Rows are points. A path goes straight from each point to the next, and from the last back to the first. The post is the endless flat space through its rows: a point in 2 columns, a line in 3, a plane in 4, and so on, so that a path can go around it. How many times does the path go around the post? Going back the other way cancels.

Post (2 x 3):
[[ 0.8 -0.5 -3.0]
 [-0.6 -2.2  3.2]]
Path (22 x 3):
[[ 2.6 -2.6 -4.0]
 [-1.8 -3.1 -3.0]
 [-2.8 -1.3  8.0]
 [ 3.5  3.2 -0.8]
 [ 1.8 -3.4  1.8]
 [ 2.0  0.7 -0.4]
 [ 3.0 -4.3 -4.6]
 [-0.5 -3.2 -0.1]
 [ 2.2 -1.7 -5.5]
 [ 4.4  0.0  1.0]
 [-1.8 -1.1  7.1]
 [-4.5 -5.4  1.5]
 [-2.3 -1.0 -2.0]
 [-1.9 -1.6  4.8]
 [-2.7 -1.2 -1.1]
 [-1.3  2.0  3.8]
 [ 4.2 -0.1  2.4]
 [ 0.1 -3.2 -0.6]
 [ 1.5 -1.6  0.7]
 [ 1.5  2.3 -0.8]
 [-2.4  0.4 -1.3]
 [-1.1 -2.6 -4.1]]
Times around: 0

Post (8 x 9):
[[-1.9  1.7  1.2  0.9  3.7 -1.5  2.8 -4.7 -4.6]
 [-1.8 -1.5  2.2  0.0 -1.7  1.3 -1.6  0.5 -2.5]
 [ 1.2  2.4 -3.2  3.1 -4.8  2.2  3.8  0.3  1.3]
 [-2.9 -3.6  0.6 -4.4 -1.9 -0.2  0.4  0.3 -1.6]
 [ 2.2 -0.4 -1.9 -0.9 -3.2  3.6 -1.8  0.9 -2.7]
 [ 0.4 -1.1  0.9 -5.2  4.4 -3.5 -1.3 -1.1  3.4]
 [-2.5 -0.9 -1.6  1.8  4.2  0.8  1.9 -1.1 -2.3]
 [ 1.9 -7.1  3.1 -3.8  1.3 -0.4 -0.5  0.4  1.9]]
Path (27 x 9):
[[-4.1  1.7 -4.0 -2.6 -5.1 -1.9  0.1  1.5  0.1]
 [ 1.2 -0.1  5.5  1.1 -1.0 -2.9  2.4 -3.8 -3.7]
 [ 6.1  1.1  0.0 -7.1  4.6 -2.2 -1.7  0.5  1.0]
 [-2.7  3.9 -2.4  2.3 -1.7  1.6  1.5  3.1  1.2]
 [-1.8 -1.7  4.4  0.7 -0.8 -2.3  0.6  1.4  0.9]
 [ 2.9 -5.4  0.3  4.7  2.7  1.0  0.0  1.9  1.4]
 [ 1.9 -0.3  1.5  2.2 -2.8  0.9 -1.3 -0.9  4.5]
 [-2.7 -4.6  2.6  3.2  0.3  2.7  0.9  0.4  1.1]
 [-0.8 -1.5  3.0 -6.2 -2.4  0.2  3.3 -1.1 -3.4]
 [-1.8 -5.3 -2.2  1.6  0.5  2.5  3.1  4.2 -4.7]
 [-3.2 -1.5 -0.3  3.1 -3.4 -0.2  4.5 -1.0 -3.7]
 [-3.5 -3.6  1.1 -2.2  2.6 -1.6 -1.3 -1.8 -2.0]
 [ 1.2 -2.4  1.4  0.3 -5.0 -0.8  3.1 -0.4 -0.7]
 [ 6.7 -3.2  3.4 -0.6 -3.5 -0.6  4.0 -0.5  3.4]
 [-4.0  0.7  1.4 -2.6  1.7 -1.6 -0.1  1.7  3.1]
 [ 0.3 -0.7 -0.3 -2.7 -1.2  1.1 -1.7  2.5 -7.6]
 [-1.6 -2.2  0.2 -0.4  2.6 -4.5  6.8 -6.5 -3.9]
 [-0.2 -2.4  2.7  3.8 -1.3  1.4  4.1 -7.1 -6.3]
 [ 5.0 -4.2  0.5 -2.5 -2.2  4.6 -2.0 -1.4 -1.4]
 [ 0.4 -6.4  3.8  1.0  8.0  1.8  2.3 -1.6 -1.4]
 [-3.6 -2.5  2.0  0.9  0.9 -0.3  6.8 -3.0 -2.4]
 [-4.2 -3.1  2.9 -1.4 -2.9  1.6 -2.1  0.5  0.8]
 [-4.5 -2.3  1.3  1.6  1.1 -1.4  1.2 -5.3 -3.2]
 [-1.7  3.3 -0.6 -2.4 -0.3 -1.4 -3.4 -3.2 -1.5]
 [-2.2 -0.6 -0.6 -2.5 -2.2  3.4 -4.9  3.0 -0.9]
 [-0.6  0.8  2.1 -1.6  1.3 -0.2  2.5 -1.2 -1.0]
 [ 1.3 -4.7  4.4  0.8 -0.9  0.8 -2.3  6.6  2.7]]
Times around: 2

Post (17 x 18):
[[-1.7  4.0  3.0  2.5  2.4  0.9  0.7  0.5  2.4 -2.1  2.2 -0.9  5.8  0.0
   1.1 -3.0 -0.7 -4.9]
 [-0.1  5.5  1.4 -1.1  2.6 -3.5  1.3 -0.6  0.9 -5.1  2.1 -0.3 -0.2 -0.7
   0.6  3.9 -5.1  0.7]
 [-5.1  2.1  4.4 -0.2 -2.6 -1.5  1.7 -0.2  4.3 -3.2  1.0 -1.1  1.5 -0.9
   0.9  5.3  0.7 -3.7]
 [ 0.6  0.7 -1.5 -1.5 -0.3 -2.2 -3.9 -0.7  1.9  0.4  0.3  1.0  3.4  0.4
  -0.3  1.4  1.0 -1.4]
 [-2.3  0.7  1.1 -2.3 -2.2 -4.1  2.8  0.9 -0.9  0.6  2.9  4.6  4.4 -1.6
  -3.2 -1.2 -3.7  3.5]
 [ 1.3  4.4 -1.4 -0.8  6.0  0.5  1.2 -1.3 -4.8  2.1  2.8  2.0  1.8 -6.8
   2.3 -1.4 -6.8  0.5]
 [-3.1 -0.2 -1.7  1.1  4.4 -4.5  4.3 -1.3 -0.5 -1.8  1.0  1.9  2.9 -1.5
   4.3  0.4 -7.7  3.3]
 [-1.9  1.1  0.2  2.7 -2.6 -1.5 -0.6 -2.7  1.8  0.4  2.5  2.6 -3.4  1.0
  -0.2  0.4  1.4  0.3]
 [-4.1  1.1 -2.6 -3.9  0.1 -2.4  0.1  3.3 -1.1 -4.7 -1.4 -1.5 -5.5  1.8
   3.6 -0.7 -2.2 -1.3]
 [ 3.2  1.6 -1.2  2.6 -0.4  5.0  1.3 -1.1  0.7  3.1  2.7  0.9 -1.1  5.5
   3.9 -2.2  0.3  3.8]
 [ 1.3  2.5  1.7 -3.9 -1.0 -4.4  2.6  1.1  0.6  5.9  3.7  0.9  1.6  0.4
  -1.8 -2.9  2.6  0.7]
 [-1.1 -0.2  3.9  0.7  1.2 -0.8  2.2  0.0  1.6 -0.5 -1.4 -4.7 -1.4 -1.3
  -2.4 -3.3 -1.6  0.8]
 [ 2.1  1.3  5.2  0.7  0.2 -2.5  1.0 -1.3  2.0  1.1 -1.9  1.2 -1.8  0.1
  -0.9  1.0  3.2  0.6]
 [-4.6  2.2 -1.0  1.0 -2.0 -4.0 -1.3  4.6 -3.4  2.2  0.0  1.8 -3.3 -4.7
   0.1  5.5 -2.7 -2.5]
 [ 0.2 -1.3  5.3 -1.1 -2.8 -4.2 -4.4  1.5  0.0 -2.4  2.1 -0.6 -1.1 -0.9
  -3.5  1.1  1.6 -0.4]
 [-3.1  0.8 -3.2 -1.5  3.6 -0.9  0.2  2.3  1.4 -0.7  2.1 -1.9 -0.1  0.1
   1.6 -2.2  1.6  1.1]
 [ 2.9 -6.0 -2.9  2.6  1.3  0.0  0.7 -0.8 -1.1  1.8 -0.6  0.2 -0.5 -0.5
  -1.7 -1.6  4.5 -0.6]]
Path (26 x 18):
[[-7.6  1.0  2.0  2.4 -0.7 -1.6 -2.7 -0.5 -0.5  2.1  4.6 -0.4 -1.9 -2.5
   0.4  0.5  0.2 -2.7]
 [-4.5  1.5  1.0 -1.7 -0.2 -4.6 -2.3 -0.6  3.8  2.7 -1.7  5.9 -1.0  2.0
  -3.9 -1.5  4.8  0.7]
 [-5.2  4.2 -5.4 -3.1 -2.7 -2.4 -4.3  3.4  1.8 -1.6 -4.6 -1.7 -5.4  8.2
   2.6  1.5  1.0  0.9]
 [-6.1 -2.0 -3.5  0.9 -2.2  2.3 -3.7  5.1  2.8 -0.8  2.9 -5.1  5.3  1.8
   5.0  3.1  0.3  0.1]
 [-0.2  0.2  2.8  0.5  1.7 -1.1  2.9 -2.9  1.3 -1.5  4.6 -6.9  0.0  1.0
   2.2 -3.8 -0.4 -2.7]
 [-0.5  1.0 -3.7  1.2 -1.4  0.1 -3.6  0.2  2.1 -2.1  0.9  6.0  1.7  9.4
   0.6 -0.5  7.4 -2.5]
 [-4.9  3.5 -0.6 -3.8 -3.8 -5.0 -1.9  6.3  3.1 -0.5  0.9  2.1  1.4  5.3
  -2.8  3.4 -4.0  1.6]
 [ 0.5  3.0  3.9  2.3 -2.0  0.3 -1.3  1.1  1.2  1.2  1.3  4.1  2.7 -0.3
   0.6 -3.5 -2.6  0.7]
 [-1.1 -1.6 -6.2  0.6 -2.6 -2.0 -1.0 -0.7 -1.7 -2.6 -0.2  0.4 -1.0 -0.7
   4.4  2.8 -4.0 -2.2]
 [-0.4  4.0  0.8  3.4  0.8 -4.2  3.0 -4.5 -0.9  0.3  2.5 -1.3 -1.2 -1.3
   3.8  1.1 -3.4 -0.3]
 [-4.9  2.4 -1.9  0.8  3.3 -1.4  2.1 -1.5  1.2 -1.8 -0.8 -2.4 -4.9 -0.4
   2.1  0.5 -1.3  0.2]
 [-1.7 -3.0 -5.7 -4.3 -2.2 -2.7 -4.7  1.3  3.7 -0.1 -1.3 -8.2  1.5  4.8
  -2.1  4.8  2.2  3.0]
 [-2.2  0.4  2.6  0.4 -3.7 -3.1  5.0  0.6 -3.6 -1.2 -1.3  2.1  2.3  0.3
   0.0 -5.2 -4.1 -3.0]
 [-2.7 -2.0  1.8  5.5  3.7  0.9  4.1 -1.5 -3.9  0.6 -1.7  3.3 -1.6 -0.3
   3.3 -0.6 -3.5  2.9]
 [-7.2 -0.1 -0.7  1.6 -2.0 -1.6 -0.5  1.0 -0.5  1.1  3.6  4.2 -4.0 -4.6
  -3.4  1.2 -2.7  2.3]
 [-2.1  3.0 -0.2 -3.3 -1.3 -3.1 -3.3  4.8 -0.2 -3.8  4.6 -0.9 -1.8 -2.6
  -0.1  5.2  0.9 -4.7]
 [-2.5 -2.5  0.2  6.0 -2.2  0.3  2.1  3.8 -0.3  0.0  1.6 -0.4 -0.7  0.3
   0.8  1.9  2.5 -0.4]
 [-5.1  3.5 -0.1  2.4 -0.4 -1.1 -2.5  1.9  3.8  2.9 -0.9 -4.8  5.5  1.4
   0.8 -0.7 -1.2 -1.5]
 [ 0.6  2.0  3.9 -2.6 -1.4 -1.0  5.4 -0.9 -0.2  3.8  3.8 -1.0  6.5 -0.6
  -1.6 -1.9 -6.1  0.3]
 [-0.5 -0.1 -3.5 -0.3  2.8  2.0 -1.8 -3.8  3.4  0.4  6.4 -0.6  2.0  0.0
   2.4 -5.0 -0.7 -2.8]
 [ 1.9 -1.0  7.1 -3.0  1.0  0.1  3.1 -1.0  4.3 -3.0  0.3  1.7  1.6 -1.4
  -3.7 -7.5  2.0  5.1]
 [ 2.1  0.6 -1.1  1.3  4.8 -2.3  0.7 -0.3  2.5 -2.8  0.0  1.1 -4.8 -1.2
   0.6 -1.4  0.3  0.2]
 [-3.5  5.3  4.9  4.1 -3.4 -0.2 -3.9  4.7  0.2  3.2  6.2  4.6  1.1 -0.2
   1.5  0.4 -6.4  2.0]
 [-3.1  4.0 -2.8 -1.6  0.7 -1.5 -2.7  0.5  3.8 -4.0  0.0  1.4 -4.6  0.9
   0.9 -6.2 -1.2  0.7]
 [ 2.4  3.3  0.5  2.1  0.2 -5.5  0.2  1.6 -2.8 -2.4  2.6 -1.1  3.4 -0.1
   2.6  1.1 -6.6 -1.0]
 [ 2.3  2.0 -2.4  2.1  0.3 -0.6 -3.0 -3.3 -1.8  3.0  1.6  4.7  0.5  4.6
   2.0 -7.7  2.3  0.2]]
Times around: 3

Post (17 x 18):
[[-3.8 -1.7 -1.1  1.8  5.1  1.8 -0.3  0.7  0.7  3.7 -1.3 -2.0 -0.8  3.7
  -1.9 -1.6 -1.1 -0.2]
 [ 1.1 -0.7 -0.6 -1.9 -0.8  1.1  1.4  1.0 -1.2 -5.0  0.9  1.5  2.8 -4.3
   2.4  0.1 -3.0  1.4]
 [ 0.1  1.3  3.2  3.6 -0.9  2.5 -1.4  2.1  1.3  4.5  2.0 -2.3 -2.1  4.0
   3.3 -0.2 -0.7 -1.4]
 [-0.6 -1.5  1.4 -2.8  0.5 -2.4  4.3  3.3 -2.5 -1.2 -1.4 -1.1  3.2  0.5
  -5.5  0.4  0.0 -0.9]
 [-1.4 -5.0 -2.1 -0.2  0.5  3.1 -0.9  2.6 -1.7  2.4  0.8 -0.6  5.1  0.5
   0.6  0.5 -0.4 -3.2]
 [ 1.6  0.0  1.0  0.0  0.5 -0.6  2.3  4.4  1.6  0.6 -2.1 -2.0 -3.7  0.3
   4.1 -3.1  0.7  1.5]
 [ 2.2 -1.7 -0.9  0.5  4.0 -1.4  1.2  1.2 -0.8  1.3 -0.8  0.4  1.8  7.8
   0.3 -1.0  0.0  2.5]
 [ 0.1 -1.3 -1.6 -2.1 -3.4  2.4  3.0  1.5 -1.9 -2.4 -3.0  1.0  3.1 -1.5
  -0.1  0.8 -0.9  0.4]
 [ 3.0  0.5 -0.4 -0.1  1.8 -0.6 -2.2 -0.3 -0.3 -0.2 -0.6  3.7 -7.2  2.1
   4.4 -2.8  2.1 -1.0]
 [-3.6  0.3 -1.3 -1.3  1.7 -2.1  5.7 -1.6  4.0  3.2 -0.5  1.6  1.9  3.4
   2.9 -0.8  2.3  2.3]
 [-3.3 -1.4  1.0  2.7 -1.9  1.2  1.2 -2.2 -1.1 -0.8  0.6  1.4 -1.1  3.8
   1.0 -1.6  2.8 -0.3]
 [-3.1 -1.4  1.2 -1.3  0.8 -0.1 -0.4 -2.1  0.2  0.5 -2.7 -3.3 -2.3  0.4
   9.6 -0.1  1.8  1.0]
 [ 0.2  2.0 -1.0 -1.2  1.1  2.4  8.2 -2.5  2.2  4.4  1.1  1.0  1.1  0.9
   5.1 -1.8  3.5  2.6]
 [ 3.0 -0.7  1.5 -1.8 -1.1  2.4  0.7 -0.1  1.0 -1.9  2.6  2.1 -3.6  6.5
   0.2  1.7  0.9  0.0]
 [ 4.1 -3.5 -0.5  1.3  3.1  0.5 -0.2  1.0  0.0  0.2  0.4  3.3 -1.0 -0.5
   1.5  1.2  0.2 -1.2]
 [-1.7 -1.3  3.3 -4.2 -2.7 -0.1  7.6  1.3  0.6  5.1 -0.5 -0.1  0.7  0.0
  -1.1 -1.4 -1.2 -0.7]
 [ 6.1 -3.0 -1.4  2.7  1.5  1.6 -3.0  3.0  2.4  2.1  0.3 -2.2  1.5 -2.6
   3.3 -1.9 -2.4 -3.7]]
Path (30 x 18):
[[ 4.1 -5.3 -1.9  0.4  2.5  3.8 -2.6  3.1  0.1 -5.1  1.0  0.2 -0.7  4.7
   8.7  1.3  1.4  2.6]
 [ 0.0  1.2 -0.6  1.7  1.0  1.8  4.2  4.1  2.9  3.0  1.0  0.3 -2.9 -1.1
   1.9 -2.6 -0.9 -0.7]
 [ 5.0  1.2 -1.6  2.0  3.2  6.9 -2.4  0.3  0.6 -0.6  4.3 -0.7  1.8  8.3
   2.5  1.4 -1.1  0.0]
 [-7.1 -0.2  5.1 -2.8 -2.4  0.4  2.5  6.3  1.7  3.8 -4.3 -3.3 -1.7  4.3
   2.4  0.0 -2.6  3.6]
 [-3.7 -0.9 -1.2 -0.4  2.1  1.1 -1.5  2.0  0.5  3.4 -5.1 -0.7 -5.5 -1.8
   4.7 -2.8  0.8  0.2]
 [ 0.5 -2.5  2.5  2.3 -1.4 -2.5  0.2 -0.5  0.9  1.1 -2.7 -0.8  6.6  0.7
   0.0  2.1  2.1 -1.4]
 [ 1.5  0.5 -1.3 -3.1  1.2  0.5 10.3  3.3 -1.1  3.6 -1.1  1.9  3.4  1.5
  -3.4  0.5  2.0  4.5]
 [-0.5 -5.4 -1.6 -0.3 -3.2 -3.9  0.8 -2.5 -1.1 -3.7 -1.5 -1.6  5.7 -0.1
   2.0  0.1  1.4 -2.5]
 [ 4.0  0.2 -3.5  1.1  2.0 -0.2  3.0 -1.2 -0.4 -0.4 -0.1  1.3  1.6  1.7
  -0.9 -1.4  2.1 -2.1]
 [ 2.2 -0.8  5.9 -1.0  5.3 -1.8  1.5  2.6 -2.2  0.0  2.5 -4.1 -4.5  5.2
  -1.4 -2.1  0.7 -0.8]
 [ 0.0 -5.7 -2.7  0.4  3.6  4.8 -0.5 -1.8 -0.3 -1.7  2.2  1.3 -2.7  4.6
   2.0 -0.5 -0.1 -0.4]
 [ 1.2 -2.7 -2.2  1.4  0.6  2.1 -0.2  3.1  3.7  3.0  0.8  2.9 -5.6  0.4
   2.1 -2.7 -1.0 -1.7]
 [-6.5  2.0  1.6 -4.8 -4.2 -1.2  4.5  0.6  2.2  1.5  1.1 -1.5 -1.5  5.2
   2.4  1.4  5.3  0.0]
 [ 2.3  1.2  0.2 -1.8  6.5  0.1  0.5  0.6 -4.3 -2.1  5.3  0.6 -2.7  7.9
  -1.4 -0.9 -0.7  3.3]
 [-4.9 -2.6 -0.5  2.4  1.5 -3.0  2.4  1.0 -0.7  0.6  0.7 -1.6  5.3  7.5
   4.2  0.1  0.4  0.4]
 [ 6.5 -1.2  2.8  4.3 -2.7  3.7  0.3 -1.6 -0.9 -5.5  3.7 -1.6  1.6  5.1
   5.1 -0.2 -2.4  0.9]
 [ 0.8 -1.0 -3.2 -3.7  1.1  4.5  2.0  3.3  0.3  5.9 -2.7 -5.1  1.9 12.1
   1.2  1.5 -1.3  1.3]
 [-8.4 -3.2  1.0 -4.2  0.5 -3.3 -3.3 -1.0 -5.4  2.9 -6.2 -4.7 -0.7  1.7
   7.1 -2.2 -3.0  2.2]
 [-3.1 -4.3  0.4 -5.9  1.2  0.6  1.2  2.0 -2.8  2.3  1.1 -2.6 -0.9  6.3
   1.5  0.8  3.5  0.9]
 [ 7.0 -1.5  5.5 -5.1 -3.8  2.2 -1.2  8.2 -1.3  1.9  0.5 -8.7  1.2  3.2
   0.6  3.1 -7.5 -1.7]
 [ 3.2 -3.7 -1.1  1.0 -1.0 -2.5  5.9 -0.6 -0.7 -4.3  2.8  2.3  2.5  3.2
  -2.0  2.0  4.0  1.8]
 [-4.4 -0.2 -2.3 -1.8  6.6 -1.7  2.2 -3.8  3.1  5.8  1.9  2.4 -1.2  0.6
   2.0 -3.8  0.2  2.5]
 [ 1.2  2.3 -1.5  0.6 -0.1 -2.6  3.7  2.8  1.8  0.9 -0.9  2.2 -3.3 -2.0
   1.3 -2.1  2.4  0.5]
 [ 0.5 -2.5  1.5 -0.9  1.7 -2.8  0.0  0.7 -2.2  0.8  1.4  2.2 -0.3  6.2
   1.9 -1.2 -1.7  0.3]
 [-4.0 -2.9 -1.5 -0.3  1.3 -1.7  4.0  6.1  0.0  5.0 -4.8  0.8  4.2  4.9
  -2.0 -2.0 -2.7  1.3]
 [-5.0 -0.4  1.2  0.8  0.6  2.6  1.7 -0.8  0.6  0.9  0.6  1.3 -1.6  4.0
   4.2 -2.2  1.5  2.7]
 [-2.1 -0.3  4.2 -2.3 -0.9  2.2  4.4 -0.8 -0.8  4.6 -3.4  0.7 -2.2 -9.0
  -2.6  1.6  0.4 -2.0]
 [ 2.5  1.9 -5.9  0.3  6.7  1.8 -1.2  0.8  6.7  1.0 -0.6 -0.3 -2.7 -1.2
   2.4 -4.0 -2.9  2.7]
 [ 2.6  2.3 -0.4 -1.5 -1.3  1.5  4.7  2.9  4.3  4.6 -1.6 -0.6 -0.1  2.7
  -1.2 -0.1  1.4 -0.1]
 [-2.3  0.1 -2.0 -0.2  1.8  0.6  3.1 -1.2  0.5  1.8 -3.8  3.8 -1.9 -3.7
   0.4 -6.2 -1.5  0.6]]
Times around: 1
